Each row is a point. The window is the flat piece filled in between its corners: a triangle in 3 columns, a solid with four corners in 4, and so on. A path goes straight from each point to the next, and from the last back to the first. List the points from which the path goes on through the window.

Window:
[[-0.1  3.3  2.0]
 [ 0.0 -4.7 -8.3]
 [ 3.3 -0.8 -0.7]]
Path:
(1): [ 0.5 -1.5 -9.6]
(2): [ 0.5  1.3 -3.1]
(3): [-2.4 -1.3  2.3]
(4): [ 1.7 -6.3 -3.9]
(5): [ 4.4 -0.6 -5.6]
(6): [ 3.5 -1.4 -4.6]
(7): [ 1.8 -4.5 -0.5]
(8): [-0.3 -7.1 -5.1]
Through the window after points: 8

Window (4 x 4):
[[-5.5 -5.5 -2.6 -1.7]
 [ 9.9  1.5 -4.3  1.2]
 [ 3.7 -3.1  0.4 -1.2]
 [-6.0 -2.8  0.7  1.0]]
Path:
(1): [-1.7 -3.8  0.7  5.2]
(2): [-2.3 -4.3  0.1  4.4]
(3): [-1.3 -1.2  0.2 -4.3]
(4): [-0.5  1.6 -2.1 -3.4]
(5): [ -4.3 -10.4  -0.7   2.1]
(6): [ 4.7 -5.2 -1.7  5.6]
(7): [ 2.5 -1.0  1.0 -6.0]
(8): [-7.8 -0.9  0.1 -2.3]
(9): [ 0.2 -6.0 -1.8  2.8]
(10): [-0.3 -4.8 -3.9  3.5]
(11): [-7.1 -1.3  2.7 -6.5]
(12): [ 3.7 -0.3 -0.9 -2.2]
Through the window after points: 2, 4, 6, 8, 10

Window, 6 rows:
[[ -0.2   2.9   2.9   1.5  -2.9   0.7]
 [  1.7   5.5  -0.3  -4.2   2.9   3.9]
 [ -5.3  -6.2  -1.9  -0.7  -3.1  -0.5]
 [ -1.8  -0.4  -3.4   3.8 -12.1  -2.5]
 [ -4.4  -6.9  -3.3   3.1   3.1   3.1]
 [ -9.5  -0.3  -1.4   3.3   4.9   4.7]]
Path:
(1): [-8.1 -0.7 -0.7  2.6  2.2  6.2]
(2): [-4.8 -2.3 -1.9 -2.1 -1.9  4.3]
(3): [-0.5 -1.4  2.6  4.1 -3.4 -5.3]
(4): [-4.9 -4.3 -3.4  2.5  1.0 -0.1]
(5): [-3.8 -6.4 -2.3 -0.7 -3.2  8.7]
(6): [-3.9  1.4  0.7 -0.9 -6.9  2.6]
(7): [-1.8 -2.2 -2.7  2.2  3.4 -2.0]
(8): [-3.9 -3.4 -3.1  0.1  0.3 -4.1]
(9): [-5.7 -5.2  0.9  0.5 -4.9  6.5]
(10): [-0.4 -0.8  2.9  0.6 -2.8  6.9]
(11): [-1.2  4.5  1.4  2.1 -2.3 -4.1]
(12): [-8.0 -0.2 -2.3  3.0  5.0  0.6]
Through the window after points: 2, 8, 10, 12

Window (8 x 8):
[[-4.9  3.3  2.1 -3.5  0.1  3.5 -4.3  1.4]
 [ 0.9  3.6 -3.7  2.2  9.0 -0.7 -4.6 -0.7]
 [ 0.2 -3.9 -8.2 -4.6  8.9  1.6  0.9  3.7]
 [ 1.6  2.8 -0.7  7.8 -4.0  1.8  7.6  5.7]
 [ 1.7 -2.9  2.1  7.7 -3.1  6.0  9.5  1.9]
 [ 4.3  2.0 -0.3 -5.1  1.2  4.6  2.0  2.4]
 [-0.5  8.1 -1.6  0.7 -5.3  3.1  1.9 -6.8]
 [-1.4 -4.7  1.5  0.7  0.7 -3.8 -2.4  1.1]]
Path:
(1): [ 4.4 -2.4 -7.5  3.6 -0.3  2.8 -2.2  3.3]
(2): [-1.1  2.8 -1.3 -0.2  5.7  0.8  2.0  0.2]
(3): [-1.3  3.5  2.5 -0.4 -2.4  1.1  2.5 -0.9]
(4): [-0.3  2.1 -0.2  4.9 -0.3  6.0 -4.0  1.5]
(5): [ 0.7 -1.6 -2.8  6.5 -5.4  6.2  4.6  2.1]
(6): [ 1.4 -0.8  5.0  3.8  1.5  2.5  8.2  0.6]
(7): [ 0.5  2.2 -0.1  2.6 -2.8  0.2  6.9  1.4]
(8): [ 2.9  2.7 -1.6  4.8 -0.4  8.7 -0.8  4.1]
(9): [ 0.2 -8.2  1.8  4.6 -4.7  1.5 -8.2  0.5]
(10): [-1.8  1.2 -0.2 -2.5  5.5 -5.0  3.9  1.6]
(11): [-3.3 -0.4 -1.3 -2.5  8.2  2.9  6.2  3.5]
(12): [ 2.9 -2.4 -6.0 -1.0  2.6  2.1  0.1  2.5]
Through the window after points: 1, 5, 7, 9, 11

Window, 9 rows:
[[ 4.6  1.4 -3.7  5.8  1.6 -1.0  3.1  1.1 -5.1]
 [-4.3  2.2  2.5 -3.8 -4.6  1.4 -6.0  9.1 -1.1]
 [-5.3  0.5  1.1 -5.1  3.0  1.6 -2.5  4.7 -4.3]
 [ 5.3 -1.1 -3.2  0.7  4.7 -3.3  0.3 -4.4  4.5]
 [-6.2  8.2  3.6  2.0  0.6 -2.3 -0.8  4.9 -1.2]
 [-2.6  4.4  4.7 -9.4 -3.6  2.5 -3.4 -0.6 -1.0]
 [10.2  1.2 -1.7  0.4  6.3 -8.1  1.1 -1.5 -1.5]
 [ 2.9 -1.9 -3.1 -4.5  0.0 -8.9  2.2 -5.2  0.8]
 [ 6.0 -1.6  0.6  2.4  3.8 -2.9  7.1  2.9  0.0]]
Path:
(1): [ 0.8  2.2 -1.9 -3.2  1.1 -2.0  1.4  0.7  0.5]
(2): [ 2.9 -3.5  3.2  5.0  2.5 -1.0 -1.3 -2.2  0.0]
(3): [ 0.9 -1.7  4.0  3.9  2.8 -4.5 -7.3  0.2 -2.2]
(4): [ 1.1  3.3 -2.1  0.0  1.8 -2.6  3.3  3.1 -1.0]
(5): [ 7.8  8.6 -6.0 -4.8  0.4 -1.1  1.4  0.4 -3.2]
(6): [ 5.0 -1.9  1.9  2.7  6.3 -8.1  0.1 -0.5 -0.1]
(7): [ 1.2 -5.0  6.3  3.2 -0.4 -0.2  5.3  1.7  1.7]
(8): [ 5.6  7.6 -7.4 -6.0  4.9 -5.1  0.1  1.6 -4.0]
(9): [ -2.7   8.9  -2.0 -10.9  -5.9   4.8  -0.4   3.5   2.2]
(10): [-1.5 -0.4  2.6 -2.5  2.7 -1.7 -1.9  1.0 -3.6]
(11): [-0.2  2.3  3.7 -0.2  1.5 -1.5 -2.4  1.1 -2.3]
(12): [-3.2  3.0 -3.9 -1.6  1.8 -1.6  2.0  4.5  2.1]
Through the window after points: 5, 7, 9, 11

Window, 9 rows:
[[  7.8   4.0   2.1   5.1  -4.9   1.5  -2.1   4.7   7.4]
 [  4.2   5.5   3.4   3.8   7.4   2.9   3.7   3.8   0.4]
 [ -1.8   3.5   3.8  -1.6   2.6  -0.5  -1.6   5.5   0.4]
 [  5.2  -5.5   3.9  -4.3   1.2  -0.7  -4.9   0.2   5.6]
 [ -1.8  -0.8  -0.7  -8.5   4.0  -3.6   3.3 -12.2   3.1]
 [  8.3   2.9  -1.2  -5.5  -0.4  -1.6   8.6  -1.0   1.5]
 [ -0.9  -0.5  -1.9   6.9  -1.8  -0.7  -1.8   7.1  -4.1]
 [  1.2  -3.3  -2.3  -3.9  -6.9   5.6   4.7  -0.1  -2.8]
 [ -3.7  -2.5  -4.2   3.8  -2.3   1.4   2.2   7.1   2.1]]
Path:
(1): [ 1.1 -3.5  5.6  2.4 -2.0 -4.2  0.7  6.1  1.2]
(2): [ 0.2 -1.5  7.5  1.2 -4.4 -3.8  1.6  3.5  4.1]
(3): [ 3.6 -0.7 -1.4 -2.9  3.6  1.6 -3.1  1.8  0.8]
(4): [-1.7  5.6 -3.4 -3.3  6.1  5.9 -3.4 -4.7  4.9]
(5): [ 4.8 -0.6  2.5  3.1 -1.8 -3.7  4.0  7.2  1.2]
(6): [ 2.2 -7.2  7.2  4.1 -2.3 -1.7  3.4  5.0 -0.8]
(7): [ 1.0  6.6 -2.2 -3.2  1.8  0.5 -0.4  2.6  1.4]
(8): [-1.6  1.2 -4.6 -1.1  1.0  0.0 -2.8  0.9 -0.1]
(9): [ 3.5 -0.4  5.2 10.1 -0.7  2.5  7.1 10.7  0.1]
(10): [-1.8  0.3  2.2 -0.1 -1.0 -1.3  1.6  3.9 -0.4]
(11): [ 1.1  1.7 -1.3  0.4  0.6  2.8 -0.8  5.0  3.2]
(12): [ 0.8  1.7 -3.0  1.6 -1.1  2.4  0.4  2.3 -0.3]
Through the window after points: 2, 6, 8, 10, 12
